Rows are points. The points of each table are mixes of a few directions, plus a little noise. Count the directions of each table, and those that both share. Where both have some left over, give the other angles between the two spaces (their principal angles), to ten degrees, smallest first.

First (5 x 2):
[[-2.1  3.3]
 [-0.4  0.6]
 [ 5.7 -9.0]
 [-1.1  1.7]
 [-2.2  3.4]]
Second (7 x 2):
[[ 1.7 -2.7]
 [-2.8  4.6]
 [ 1.1 -1.7]
 [-6.0  9.4]
 [ 2.4 -3.6]
 [ 2.2 -3.5]
 [ 1.5 -2.4]]
Directions: first 1, second 1, shared 1

First (4 x 3):
[[ 6.9  4.3  2.4]
 [ 3.8  2.6  1.6]
 [-6.0 -4.0 -2.3]
 [-4.3 -2.8 -1.7]]
Second (6 x 3):
[[-1.3  0.7 -1.8]
 [ 4.1 -2.3  5.7]
 [-2.5  1.5 -3.6]
 [ 3.9 -2.2  5.5]
 [ 2.0 -1.1  2.8]
 [-6.2  3.5 -8.7]]
Directions: first 1, second 1, shared 0; angles 60

First (6 x 4):
[[ 3.2 -0.5 -0.8  0.2]
 [-9.4 -5.6 -6.9 -1.9]
 [-0.1 -0.2 -1.9  5.9]
 [ 5.5  2.4  3.6 -1.1]
 [ 1.3  0.4  0.0  2.5]
 [-0.5  3.4  6.1 -5.6]]
Second (7 x 4):
[[ 5.5  4.2  4.1  6.0]
 [-2.3 -3.2 -4.5  0.0]
 [-4.4 -0.7 -3.1  6.8]
 [-0.7  3.6  5.7 -1.7]
 [ 1.5 -3.0 -4.1  0.5]
 [ 4.8  1.8  3.7 -5.0]
 [-4.1 -2.6 -1.5 -6.7]]
Directions: first 3, second 3, shared 3

First (7 x 6):
[[ 5.7 -3.8  1.3 -3.2  0.5 -1.5]
 [ 2.7 -2.0  3.7  3.5 -1.4  5.9]
 [-8.2  8.8 -2.4  4.3  0.2  2.9]
 [-3.1  7.6 -3.7 -5.5  1.0 -3.4]
 [ 1.3 -2.1 -3.9  1.0  5.0 -7.4]
 [ 0.3 -4.9  1.1 -1.2 -1.8 -1.4]
 [ 1.3 -3.5  3.9  1.1 -3.3  4.8]]
Second (8 x 6):
[[11.6 -4.3  4.2  1.7  2.4  4.1]
 [-0.6 -5.5  0.8  5.9  0.3  0.2]
 [-0.8 -3.1  1.0  4.4 -0.3  1.5]
 [-4.8 -0.6 -0.2  3.3 -1.6  0.8]
 [-5.6 -0.7 -0.4  3.4 -1.6  0.4]
 [-6.6  9.5 -1.9 -6.2 -2.9  0.8]
 [ 2.0  2.0 -2.0 -5.3  1.6 -4.1]
 [ 4.7  2.6 -1.3 -7.0  2.3 -3.6]]
Directions: first 4, second 3, shared 3

First (8 x 8):
[[ -1.1   0.1  -0.4  -0.4   0.0  -0.6   0.5   0.5]
 [ -0.5  -0.4  -2.0   0.0   0.4  -3.5   0.3   1.2]
 [  4.5  -0.3   1.4   1.5   0.1   2.0  -1.9  -1.9]
 [  9.5  -0.8   2.2   3.3   0.3   2.8  -4.1  -3.6]
 [-15.7   0.7  -6.8  -5.2   0.2 -10.2   6.8   7.6]
 [  3.5  -1.1  -2.8   1.6   1.0  -5.4  -1.4   0.6]
 [ -0.5   1.3   5.5  -0.7  -1.4   9.8   0.0  -2.8]
 [  0.2   0.6   2.9  -0.2  -0.7   5.1  -0.2  -1.6]]
Second (10 x 8):
[[-4.5  2.3 -0.5 -5.3  1.1  0.9 -1.9  6.8]
 [-1.4  2.5  1.1 -3.5  1.6  4.1 -1.2  4.3]
 [10.3  2.5 -1.1 -1.3 -2.7  3.5 -5.8 -1.8]
 [ 1.9 -3.3  2.5 -0.3 -3.4 -1.2 -9.9  0.0]
 [ 4.3 -2.1 -1.2  3.3  7.9 -6.4 -1.1  5.1]
 [-8.1 -1.1  3.1  2.4 -0.2  3.2  8.8 -4.4]
 [-5.9 -1.4 -0.7 -1.5 -0.5 -3.9 -0.5  2.7]
 [ 6.3  1.0  0.6  3.9  0.2  3.9  4.5 -6.3]
 [-5.9 -2.1 -0.1 -0.4 -2.2 -3.6 -0.1  0.1]
 [ 3.1  1.6 -3.5  2.8 -1.8 -0.5  7.5 -6.4]]
Directions: first 2, second 5, shared 2

First (7 x 9):
[[-8.6 -1.8 -3.5  0.0 -7.7  2.6  3.0  5.6 -0.6]
 [ 4.8  2.8  0.1 -0.8 13.5 -2.5 -6.0 -8.6  5.8]
 [ 5.1 -2.2 -0.1 -0.3  1.3  0.5  0.1  1.1 -0.7]
 [-5.7 -1.7 -2.6  0.1 -5.6  1.8  2.3  4.2 -0.6]
 [ 7.5 -1.6  1.7 -0.1  0.5 -0.5  0.4  1.4 -2.4]
 [-1.3  4.4  2.3  0.2  4.7 -2.0 -2.6 -6.0  2.0]
 [-1.6  0.2  2.3  0.8 -6.3  0.0  2.9  2.9 -3.8]]
Second (10 x 9):
[[-6.6  0.9  2.5 -3.2  3.5  3.0  0.4 -3.6  2.5]
 [-1.4  1.6  4.1 -0.8 -1.1  0.5  0.5 -3.9 -2.0]
 [11.3  1.8 -0.3  7.7 -6.0 -8.8  0.8 10.3 -5.4]
 [-3.4  2.0 -3.1  1.6 -1.3 -1.5 -1.9 -1.5  1.6]
 [-6.1 -3.2 -3.1 -3.9  0.2  5.7  0.3 -2.8  2.5]
 [-3.5 -1.4 -4.2 -1.7  2.2  2.3 -1.4 -1.8  3.6]
 [-3.8 -2.4  0.3 -2.5  1.7  3.4  2.4  3.5  1.5]
 [-0.7 -0.3 -0.3  0.6 -3.8  0.2  0.9  1.1 -1.7]
 [ 0.7 -3.8 -1.9 -3.2 -0.2  4.4 -0.5 -4.6  0.2]
 [13.5  4.8  6.1  5.4  4.7 -9.2 -1.3  3.4 -3.0]]
Directions: first 3, second 5, shared 3
